Each row is a point. A path goes straight from each point to the next, and from the last back to the first. The post is the endless flat space through its rows: a point in 2 columns, a line in 3, a plane in 4, and so on, so that a path can go around it. Count how often the path circles the post. Going back the other way cancels.

Post (1 x 2)
[[-11  21]]
Path (21 x 2)
[[-56  29]
 [-20   0]
 [ 13   8]
 [  4  41]
 [-49  58]
 [-51  15]
 [-11 -16]
 [ 32   7]
 [ 16  18]
 [ -5  57]
 [-26  25]
 [-30   8]
 [ 22 -19]
 [ 22  25]
 [ -7  33]
 [-29  48]
 [-55  -3]
 [  7 -13]
 [ 21  14]
 [  3  54]
 [-47  51]]
Times around: 4

Post (3 x 4)
[[ 31  34 -31 -26]
 [-43  27 -22  17]
 [-18  -3  37  -4]]
Path (26 x 4)
[[  8 -42  49 -23]
 [-21   3   6  24]
 [ 27  29  15  -1]
 [ 58  35  10 -70]
 [ 23  22   2 -38]
 [ -6 -23  29 -24]
 [ 13  12 -40   8]
 [-11  22  13  24]
 [-41  60 -41  27]
 [  4  20  -6 -37]
 [ -6   5 -22 -18]
 [ 22   7  -6   3]
 [-36  27  -5  25]
 [-17  54 -31  -5]
 [-37  47 -19   9]
 [-27  26 -35 -27]
 [ 27 -25  51 -37]
 [ 33   4 -10   2]
 [  8  53 -49   4]
 [-35  27  13  -6]
 [-46  -8  37 -24]
 [ 22  32 -54 -23]
 [ -2  45 -69  15]
 [ -7  42 -27  12]
 [ -6  80 -52 -13]
 [ -7  26 -66 -44]]
Times around: 5

Post (8 x 9)
[[ 35  34 -19 -23  13 -25 -32 -31  61]
 [ 34 -12  -6 -15  42   5   2   5  25]
 [ 19   9 -66   9  16  -5  -1 -27  37]
 [ 20  42 -50 -49  24  -9  12 -20  37]
 [ -5  28  24 -20  21  -2 -22 -35 -15]
 [ 16  -3  -7  58 -54  25  -4  57 -43]
 [ -4   3   4  61 -23  21   1  50 -13]
 [-24 -29   6  18 -45  35 -18  51 -29]]
Path (29 x 9)
[[ 61 -37  30  58   4   3  -9 -31   3]
 [  9 -33 -20 -11   4 -14 -10 -11  30]
 [-29 -14 -39 -25  46  -7  18  41  30]
 [ 24  38 -48  25 -39   7 -52  56  31]
 [ 41  32 -38 -17   9 -17 -39  -4  34]
 [ 37  -5   0  -9  10  -5 -11  23   7]
 [-15 -41 -16  13 -12 -21  -3 -19  39]
 [ 50  50 -22  -6  12   2  35 -36  41]
 [ 16 -15  -9  38  30  29 -12  -3   8]
 [ -4 -26 -11  -4  82  33   1  49  45]
 [  5  -2  -7 -39 -19   3 -25  29  -8]
 [  4  33 -13  24 -18 -13  -8 -22 -36]
 [  8   7  -2  25 -50   6  -6  21 -13]
 [-24  -1   9 -46   8   8 -10   4  47]
 [ -1  -8 -28  16 -27 -36 -27  -7  49]
 [ 28  19 -46  57   5 -35 -24  -2  36]
 [ 29  -9 -69  37  28  22  -1  51  34]
 [ -7  88 -12  15  36   1   7 -32  27]
 [ -7  43 -32 -22   3  27  46 -24 -12]
 [ 25 -30  21 -24  -3 -13   2  17  43]
 [  7  54  52 -33   7 -43 -42  -8  16]
 [ 12  43   3 -26 -36 -62 -44  -4  47]
 [-21  -8 -12 -36 -51   8  26   0 -26]
 [ -9  58 -23 -40 -30 -16   9   0  45]
 [ 23 -71 -14  50 -14   5   4  41  -2]
 [ 14  -9 -40  42  -7  -4 -46  17   2]
 [ 11  73 -58  13 -67 -16 -30  -4 -59]
 [ 52 -22  49 109  -6 -32 -41  57   8]
 [ 40  10  23   7 -25 -32  -9 -40  23]]
Times around: 0

Post (11 x 12)
[[-10  24 -24 -29  37   7  -6 -28   2   3  30  18]
 [ 53 -32  21 -56  -1 -23 -15 -11  10 -67   6   4]
 [-35   2 -44   4 -19   1  25  37  25  38  13   9]
 [ 25  20  10 -20  -3 -15  11 -57  25 -37   4  -4]
 [ 34  18  26 -29  -3 -27 -37   5   6 -32  17  -7]
 [-11 -12  19 -12 -22   2  14  30 -20   1 -20   4]
 [ -8 -11  -4  -2  -9 -21  -3   0  13  37 -28  30]
 [-26   7 -37  68 -32  31   7  16   1 -17  58  14]
 [ 41   0   4 -21  27 -13  -2 -20   0 -36  -5 -39]
 [-44 -12   0 -21   4 -12 -16   2  13  35 -53  10]
 [-13  -3  -6  29 -10  45   6  42  31  33  -7  35]]
Path (27 x 12)
[[ 30  14 -21  -2  27 -10  -6 -25   0  21  22 -21]
 [-22  -1 -16  19 -42 -13   5 -86 -37   4 -25  14]
 [ 15 -12 -15 -18  40  24 -17  27  -3  20 -47   7]
 [ -4  35 -15  70 -13  11  53 -10  34 -18 -14 -60]
 [ 18  21  32  -4   2   8  14  -6  68 -21  32   2]
 [-19  14  -5 -20  11  27   8   0 -34  12  34 -24]
 [-46  15 -47  28 -20  23  82 -72 -55  11 -14 -38]
 [-21  -9 -78  36 -37 -37  34 -31   3   7 -27   0]
 [-10  44 -56  -6  17  -7   1  24   5  32  27  41]
 [  1  -1 -57 -66   7 -93 -20  46 -28  29 -41 -50]
 [ -7  37  -7  34 -30 -59 -39 -18  40   0  11   5]
 [-35 -14 -38  -8  65  -4 -40 -39  52  -4  38  29]
 [ 35  49   0  -1  20  49   9 -21  63  42  33  -2]
 [ 11 -19 -30  -5 -13  63  55  37  15  28 -13  -6]
 [ 19   7  10 -19  14 -40 -93  -6 -16 -60 -28 -20]
 [  2  26  -6  28 -10 -45 -30  32  -6 -29  -5 -51]
 [-23 -32  57 -21   9  45 -24   4  46 -35  -7  46]
 [-16  35   7  73  12  28  10   4 -73  20  23 -32]
 [-20  50  -2  -1 -20  29  40 -73 -22  24  11   9]
 [ 11   2  -7  15  -8  50   5  27   3  -8 -28  38]
 [-25  27 -47  20  13 -37 -20   2  54  -3   8 -21]
 [-49  47  19  19  25  19  23 -37  30  64  -3  66]
 [ 47  65  57  17  36  15 -29 -65  -6 -24  41  28]
 [ 10 -24 -37 -20  64  -3 -16  42 -10  19  22  53]
 [ 22  12 -25   6  31  48  12 -27  51  -1  -2  52]
 [ -1   8  -2   0 -16 -49  35 -26 -17 -46  -2 -51]
 [ 55   6   5 -37  21  16   8  31 104 -11  18 -12]]
Times around: 4
